Every row gives one point. Each copy is the shape, with its points in the same order, turned, moved and blurred by noise. Is it also mirrored, or only turned?

Shape, 6 rows:
[[-3.2 -4.8  0.2]
 [-4.3 -6.0  0.4]
 [ 2.6  1.7  5.0]
 [ 0.3  0.2 -5.0]
 [-0.7  3.3 -0.8]
 [ 2.4 -0.7 -2.2]]
Copy 1, 6 rows:
[[-2.4 -2.5  2.7]
 [-3.3 -3.3  3.7]
 [ 6.4  1.7  1.8]
 [-1.3  0.6 -4.6]
 [ 1.1  4.3 -1.3]
 [ 1.8 -0.8 -3.3]]
Copy 1 is: only turned
Copy 2, 6 rows:
[[-4.1  0.8  3.9]
 [-5.2  1.1  3.5]
 [ 2.7 -6.0  0.1]
 [ 3.5  3.9  3.5]
 [ 3.7  1.3 -0.4]
 [ 3.6  0.1  4.7]]
Copy 2 is: mirrored
Copy 3:
[[-5.4 -1.6  1.5]
 [-6.4 -2.9  1.9]
 [ 1.8  3.9  5.5]
 [-2.4  3.5 -3.6]
 [ 1.7  2.2 -1.0]
 [-2.7  4.9 -0.4]]
Copy 3 is: mirrored
Copy 4:
[[ 2.0 -3.5 -4.3]
 [ 1.9 -4.3 -5.7]
 [ 2.4  5.7 -0.8]
 [ 1.3 -3.6  3.5]
 [-1.5  0.7  2.2]
 [ 3.5 -1.1  2.3]]
Copy 4 is: mirrored

Shape:
[[ 5.9  4.2  0.2  3.7]
 [ 5.0  5.6 -1.4  5.6]
 [-0.2  2.6 -1.5 -0.2]
 [-5.5 -0.8 -0.6  2.1]
 [-2.6 -5.2 -0.2  0.3]
 [ 0.2 -3.3  1.9 -3.1]
 [-2.9  0.9 -0.2  0.8]
 [-2.1 -3.4 -5.0 -2.2]]
Copy 1 (8 x 4):
[[ 4.8  1.9  0.2  9.0]
 [ 3.0  1.3  1.3 10.6]
 [ 1.9  0.9  3.1  2.3]
 [-4.1  1.3  1.9  0.3]
 [-1.9 -1.2 -2.1 -2.1]
 [ 2.5  1.3 -2.2 -2.8]
 [-1.1  2.1  2.4  1.1]
 [ 0.2 -4.6  1.7 -2.3]]
Copy 1 is: mirrored
Copy 2 (8 x 4):
[[ 7.2 -0.9 -1.5  4.0]
 [ 7.0  0.1 -3.2  5.6]
 [ 1.3  2.4  1.0  1.2]
 [-5.1  1.6  0.7  3.3]
 [-5.4 -2.2  0.2 -0.4]
 [-2.0 -2.6  3.0 -2.3]
 [-1.9  2.0  1.8  2.5]
 [-3.7  1.7 -1.4 -3.5]]
Copy 2 is: only turned
Copy 3, 8 rows:
[[ 1.8 -2.5  8.0 -0.4]
 [ 1.0 -3.0  8.7  2.4]
 [-1.9  0.7  2.2  0.9]
 [-0.3 -0.1 -3.8  4.3]
 [-0.4 -2.9 -5.2 -0.5]
 [ 0.4 -0.1 -2.8 -4.4]
 [-0.3  0.7 -0.8  2.3]
 [-5.9 -1.8 -3.4 -0.5]]
Copy 3 is: mirrored
Copy 4:
[[ 4.2  5.9 -4.0 -4.8]
 [ 3.8  8.5 -3.1 -3.4]
 [-0.4  2.4 -3.6  0.3]
 [-3.0  1.6  2.6  2.7]
 [ 0.7 -1.9  3.2  2.8]
 [ 1.1 -3.9 -1.1  0.0]
 [-2.5  1.5  0.1  1.1]
 [ 1.1 -1.0 -1.8  6.2]]
Copy 4 is: only turned

Shape:
[[ 3.3  2.0 -5.5  0.0  0.3  8.3 -0.2 -2.3]
 [-0.5 -4.4  0.7  1.6  2.4 -0.8  3.6 -0.2]
 [-3.6 -0.9  2.1 -3.8  1.3 -2.1  2.8 -6.2]
 [-2.7  7.3  2.9  5.5  1.3 -0.4 -7.2  1.1]
 [ 1.4  0.6  1.6  2.6  1.1  4.6  1.3  4.5]
 [ 2.3 -0.8  0.9 -2.2 -1.9 -0.9  8.4 -0.3]
 [-1.2  4.4  2.8  1.4 -1.4  3.5  1.4  1.4]
 [ 0.2  1.6 -3.2 -1.5 -1.0 -0.1  1.3  2.5]
 [ 1.3 -4.4 -4.9  3.7 -5.2  0.8  4.6 -2.2]
 [-2.6  1.6  3.2  1.2  0.2 -1.6 -1.1 -7.0]
 [ 6.0  0.4  0.3 -2.0 -1.3 -3.0  6.5 -0.2]
 [-3.5  2.3 -3.5 -4.7 -6.2  2.5  2.3 -1.3]
 [ 1.4 -1.5 -1.3 -4.8 -1.9 -1.9  2.2 -1.5]
 [-4.6  0.1 -1.1  1.5  6.1  0.0  3.3 -2.7]]
Copy 1, 14 rows:
[[-5.0 -1.8 -2.6  4.8 -6.4 -1.4 -4.7 -3.0]
 [ 1.6 -2.0 -1.1  4.5  2.0  0.6  3.5  0.4]
 [ 3.1 -0.5 -4.6 -2.0 -0.2 -3.6  4.9 -2.5]
 [-6.7  3.7 -2.5 -4.6  5.6  2.6 -5.4  2.7]
 [-4.6 -0.1  0.1  3.7 -0.3  5.2  0.2 -0.1]
 [ 0.6 -1.0  0.6  2.3 -5.8  0.0  7.0  1.7]
 [-6.0  0.9  0.3 -1.3 -0.9  2.9  1.3 -1.1]
 [-1.4 -3.6 -1.0  0.0 -3.6  2.5 -0.3  2.4]
 [-0.9 -5.0  4.5  5.0 -2.5 -4.9  1.2  1.5]
 [-0.7  2.4 -3.3 -2.9  2.5 -4.8  1.2 -0.7]
 [ 1.8  1.3  0.1  2.7 -6.5  0.3  4.9  4.4]
 [-2.1 -6.0  0.6 -4.4 -6.4 -1.3  0.6 -2.6]
 [ 3.5 -2.3 -0.9 -0.3 -4.9 -0.8  1.6  0.8]
 [-2.1 -3.5 -7.2  2.2  2.8 -1.2  3.8  0.1]]
Copy 1 is: only turned
Copy 2:
[[ 1.2  2.3  2.0 -7.1 -4.3  3.9 -4.4 -5.2]
 [ 3.1 -0.1  2.4  0.2  0.7  0.0  5.0 -3.3]
 [-0.4  0.4 -0.4 -1.0  2.4 -7.3  1.4 -3.2]
 [-6.8 -1.5 -2.7  6.0 -2.4  4.8 -4.3 -1.0]
 [ 0.4 -0.3  6.5  1.4 -3.5  3.8 -0.3 -3.6]
 [ 5.1  3.6  5.2 -0.2 -0.7 -5.0  1.0 -0.8]
 [-1.9  0.1  4.2  2.7 -4.8 -0.5 -2.0 -2.6]
 [-0.1  2.1  3.4 -2.0 -0.1  1.0 -1.3  1.9]
 [ 8.0 -0.6  0.6 -3.9 -5.0 -0.1  2.0  1.3]
 [-1.1 -0.7 -3.9  2.3  0.1 -4.3 -1.4 -3.5]
 [ 6.9  5.4  4.5  1.5  1.2 -2.5 -0.9  0.2]
 [-1.2 -0.6  3.7 -6.3 -3.5 -4.6 -3.3  2.7]
 [ 2.6  1.3  2.8 -2.5  3.2 -3.7 -1.4  0.3]
 [-2.6  2.3 -0.9 -1.3 -0.8 -1.3  5.5 -4.0]]
Copy 2 is: only turned

Shape, 13 rows:
[[ 2.6  1.9  0.9  1.1 -4.2 -1.1  1.0 -3.1 -5.1]
 [ 0.3  0.7  1.0 -1.4  3.7  1.1 -2.4  2.2 -1.7]
 [-3.6 -0.7  1.1 -2.1  5.1  2.3  3.3  2.9 -4.8]
 [ 0.3 -2.0 -1.3 -0.2 -1.3  4.0  0.2  4.2 -2.3]
 [-1.2  2.0  1.2  5.0 -1.6 -5.1  1.1 -4.7  4.0]
 [ 3.6 -0.1  3.4 -1.5 -1.6  2.3 -0.8  0.8 -1.8]
 [ 2.9 -1.1 -2.8  3.8 -0.2 -3.3 -0.3 -5.0  0.6]
 [ 0.3 -3.8  1.8 -3.6  0.5 -1.0  0.1  0.5 -1.9]
 [-3.4 -1.4 -0.1 -1.8 -0.9 -0.2 -0.3 -1.8 -1.6]
 [ 1.2  1.3 -1.7  2.4 -0.7 -8.5  0.1 -2.4  0.7]
 [-0.1  2.5 -2.3  2.2 -0.9 -5.2 -3.4 -6.8  1.2]
 [-3.3 -0.1 -1.3 -5.7  8.0  3.6  7.0  0.9  1.1]
 [-1.9  7.3 -5.5 -1.6 -1.7 -4.3  6.9 -2.8  5.1]]
Copy 1:
[[ 0.2 -1.5  0.6  4.8 -1.8 -3.6 -1.1  4.8 -5.9]
 [ 2.2  2.5 -1.3  2.8 -0.4  2.9  0.0 -1.6 -1.3]
 [-0.5  6.5  2.3  7.5 -0.9  4.6  1.3 -1.0  0.3]
 [-2.6 -0.2  2.1  2.2 -0.6  2.8 -2.0 -0.6  1.2]
 [ 4.5  0.1  4.4 -0.4  2.5 -6.7  4.3  2.6 -4.0]
 [-1.9  0.2 -1.7  0.4 -0.9  1.6 -0.9  0.7 -4.9]
 [ 3.4 -2.5 -0.5  1.7  1.5 -4.7  4.3  3.0 -1.0]
 [-2.0  4.6 -2.0  2.2 -1.5 -1.0  1.0  0.7 -0.5]
 [-0.8  2.9  0.9  5.0  1.2 -3.6  0.4 -1.0 -2.1]
 [ 6.3  0.7  0.9  0.5 -1.2 -6.7  2.6  3.1 -1.1]
 [ 5.6 -1.7 -0.1  2.8  2.6 -8.5  1.8 -0.1 -3.5]
 [-1.3  5.4  3.1  5.9 -3.0  4.9  9.0 -4.7  0.2]
 [ 3.8 -1.6  7.7  2.2 -6.4 -6.0  6.8 -3.3 -3.3]]
Copy 1 is: only turned
Copy 2 (13 x 9):
[[ 2.9  3.4  2.5  1.4 -1.6  0.7  5.3 -1.8  2.7]
 [-0.7 -2.0 -2.2  0.5  3.2  0.3  2.2 -1.9 -3.3]
 [ 0.1  1.4  0.1  6.1  6.9 -0.4  1.7 -0.7 -5.3]
 [ 2.2 -2.6  0.1  5.4 -1.0 -0.1  1.0  0.2 -3.6]
 [ 1.0  1.2 -1.3 -2.1  1.3  0.1 -0.1  4.0  9.3]
 [ 0.4 -3.7  3.1  1.3 -0.1 -0.6  4.6 -2.3  0.1]
 [-0.3  0.1 -2.8  2.3 -1.6  4.6  2.3  0.8  5.9]
 [-1.3 -2.3  2.7  3.5  2.5  2.0 -0.3 -3.0 -0.3]
 [-1.3  1.1  0.6  3.6  0.7 -1.6 -0.8 -1.3  1.0]
 [ 1.4  1.9 -2.0 -2.5  0.9  6.0 -1.2  1.3  5.7]
 [-3.3  2.6 -3.8 -2.2 -1.7  1.3  1.0  0.0  7.4]
 [-6.3  1.2  2.2  5.6  8.1  0.1  1.6  5.6 -5.7]
 [-1.6  7.7  2.3 -2.4 -1.2  2.1 -0.8  9.7  1.2]]
Copy 2 is: mirrored
Copy 3 (13 x 9):
[[ 6.0 -1.6 -5.2  2.1  2.4  3.9  1.3 -2.2  0.8]
 [-2.1  0.6  0.1 -0.7  3.9  1.2  2.9  1.2 -0.9]
 [-0.7  2.3 -0.9  1.1  6.1 -0.6  7.4  2.6  1.1]
 [ 1.6 -1.9 -0.8 -0.4  4.3 -0.2  2.1  5.7  2.7]
 [ 4.5  3.1 -1.9  4.7  1.9 -2.3 -4.3 -7.9 -0.6]
 [ 2.1 -0.9  0.5 -0.1  1.5  4.7  1.0  1.1  2.4]
 [ 4.3 -1.2 -0.8  4.9  0.0  0.4 -2.1 -4.1 -3.9]
 [ 1.9 -1.4  1.2 -0.9  3.1 -0.6  5.6 -1.2  2.3]
 [ 0.6 -2.1 -1.3  1.6  4.1 -1.9  3.3 -2.8  2.8]
 [ 4.8  0.7 -3.1  0.5 -0.2 -2.9  0.1 -5.5 -4.1]
 [ 0.1 -1.1 -3.8  3.3  0.5 -0.3 -2.2 -8.3 -3.2]
 [-3.1  5.8 -0.6  4.0  0.5 -3.8 10.3  3.6  3.4]
 [ 2.8  4.1 -8.6  3.1 -3.5 -8.2 -0.1 -3.1  2.6]]
Copy 3 is: mirrored
